Each row of a before or after table is a point. The points were changed in one or more steps. Then noise was added and the rows were shuffled. The steps act on columns, c1 being the first. Write out the steps. A step turns or swaps two columns, mirrors them in a line or flattens them onto one, adds a multiple of one to another, or multiplies or shifts one. Angles are multiples of 10 degrees, from the lower column toward the higher: turns from -170 to 170, lines from 10 to 170 but not 90. Use the fewest steps. Two steps may share a column if one is a turn and the other turns, adds or multiplies; they go together, in the order done. Otherwise the lowest column goes first.
(in the rows, 128 means zero)

Before, 9 rows:
[[122 112 130]
 [ 89  83  80]
 [ 89 153 106]
 [160 119 155]
 [179 152  97]
 [151  80 131]
 [163  81 162]
 [146 117  90]
 [ 89 138 160]]
After (9 x 3):
[[135  83  73]
 [ 77 152  48]
 [113 157 194]
 [149 178 133]
 [145 134 133]
 [125 148  31]
 [146  93 206]
 [142 182 213]
 [186 126   8]]
Steps: turn c1 and c2 by 130 degrees; multiply c3 by 2.5

Before:
[[ 73  77 138  25  71 173 203 119]
 [ 87  49 104 151  97  87 109 185]
 [121 176 113 118 195 146  87  96]
 [101 152 100  97 142  71 103 135]
 [132 108 166 143 116 118 115 135]
 [142 216  86 106 136 100 144 158]
 [102  97 138 109  63 102  74 124]
 [128 154 150 130 170  90 116 115]
 [ 39 192  60  80  45 182 204 104]
 [177 110 128 136 167  86 112  67]
 [ 47 120 127  64  80 128 214  99]
 [ 57  56 178 137  64 108 111 126]]
After (12 x 8):
[[132 116 165 142 117 170 115 120]
 [ 56  74 178 137  64 160 111  95]
 [102 148 101  97 142 121 101 141]
 [177  88 128 138 166 135 113 106]
 [103 103 139 109  63 152  72 113]
 [ 47 111 129  63  81 177 215 117]
 [ 41 166  62  80  46 233 205 149]
 [142 207  84 106 136 151 144 175]
 [ 87  94 102 151  96 138 106 110]
 [121 150 114 119 195 196  87 140]
 [ 73  84 139  24  70 224 203 104]
 [128 141 150 129 172 139 115 135]]
Steps: flatten c2 and c8 onto the line at 30 degrees; shift c6 by 50

Before:
[[110 120 105 137  39 161 152 109 154 166 144 140]
 [192 146 108 198 185 107 144 180  98  98 106 229]
 [132  80 207 207  87 210 166 144  54 199 179  83]
 [147 152  95  96 195  75  79 126 105 170 142 166]
 [145 207 128 163  72  79  70  88  41 207 122 196]
 [ 85 138 124 117 152 137  74 129  82 150  75 153]
 [ 65 172 128  88  60 107 177 134  74  97  68 119]
 [198  88  92  78  95 197 164 125 152 198 141 163]
 [123 202  94 123  30 199 192 153  90 142 200 191]
 [176 134 127  97 110 179  96  73 122 126 131  90]
 [120 150 176 145 143 144 178 226 156 175  66 123]
 [156 152  67 154 119 154 125 169  73 169 147 132]
 [126 220  83 122 132 148 193  96 105 148 106 151]]
After (13 x 12):
[[ 92  78 208 208  90 211 138 143  54 198 179 186]
 [106 205 128 165  72  79 115  86  42 207 121  41]
 [106 152  95  97 193  74 133 126 103 170 144  67]
 [150 145 110 198 185 109  40 180  98 100 105  76]
 [116 151  68 153 120 154 125 171  72 168 148 122]
 [ 24 169 131  88  60 105 105 133  73  97  67 170]
 [ 44 138 124 118 152 135 146 128  81 147  75  71]
 [ 71 122 104 140  41 160 104 110 154 164 144 138]
 [ 88 220  84 122 130 150  66  99 102 147 108 161]
 [135 136 126  97 108 179 179  75 124 125 132 128]
 [159  87  90  79  94 198  78 125 151 197 141 133]
 [ 81 150 177 145 144 144 101 225 154 175  66 170]
 [ 87 203  94 122  30 198  40 152  89 143 200 139]]
Steps: shift c1 by -40; turn c7 and c12 by 130 degrees
